Each row of a before or after table is a point. The points were changed in one or more steps. Then noise was added and the rows were shuffled. The steps act on how far a point lies along the listed directions, d1 being the first. Write out the steps. A step turns or swaps two directions, mirrors them in a line or flattens them onto one, adds a multiple of one to another, or multiplies one. Angles are multiples of 10 degrees, from the lower direction toward the higher: turns from -170 to 170, lines from 10 to 170 but not 90. Use the fewest steps. Two steps may share a direction if one is a turn and the other turns, adds or multiplies; they go together, in the order done. Otherwise the lowest direction goes first.

Directions:
(1): [30 40]
(2): [ 40 -30]
Before (12 x 2):
[[  8   8]
 [ -4 -21]
 [ -5 -24]
 [ -8 -25]
 [  6  -6]
 [-37 -16]
 [-11 -14]
 [ 10   2]
 [ -3 -15]
 [ 22 -11]
 [  3   8]
 [ -4  -9]]
After, 12 rows:
[[ 24  11]
 [-94 -61]
 [-15 -42]
 [ 23  25]
 [-30 -70]
 [-15 -26]
 [ 11  21]
 [-24 -65]
 [-18 -58]
 [ 10 -12]
 [ 46 -20]
 [-33 -44]]
Steps: multiply d1 by 3; multiply d2 by 2

Directions:
(1): [ -4  -9 -58  -3 -30 -56]
(2): [ 68  26  -5 -44  12  -9]
(3): [ 47 -41  23  51  -4 -22]
(4): [  3  59 -19  51  31  -9]
Before (14 x 6):
[[-64 -11 -32  17 -13 -12]
 [ 48  35   1 -23   3   2]
 [-40  30  21 -34  21  48]
 [-22 -16  32  95  46  25]
 [-21 -10 -21  -9 -31   9]
 [-24  23   3 -33  -7   7]
 [ 35  32  10 -44   6  35]
 [-37  40  -9  24  -2  -5]
 [-14   8  -9 -43  -7  31]
 [-67   6   6  22   2  13]
 [ 21  27  21 -55  30  21]
 [ 12   2   5  10  28   4]
 [ 11  -1  38  25  20  34]
 [-42  -8 -19  89   0 -16]]
After (14 x 6):
[[ 13  77 -16 -32  71  32]
 [ 61  30   9 -25  16  -9]
 [ 26 -26 -13  32 -13 -15]
 [ 27 -11  12  24 -16 -30]
 [-31  -8  15  46 -14  17]
 [ 48  10  -4  52  22 -31]
 [ 35  30  18 -71  32  45]
 [-14   4   1  10  27  10]
 [-17 -10  -9  63   9 -36]
 [ 28 -14 -10 -14 -28   3]
 [ -6  55 -18  21  16   8]
 [ 36  14  40  -2   6  17]
 [ 56 -11  17 -51   5  -2]
 [-16  -4  -7  68 -18  -6]]
Steps: mirror d1 and d4 in the line at 130 degrees; turn d2 and d3 by 170 degrees
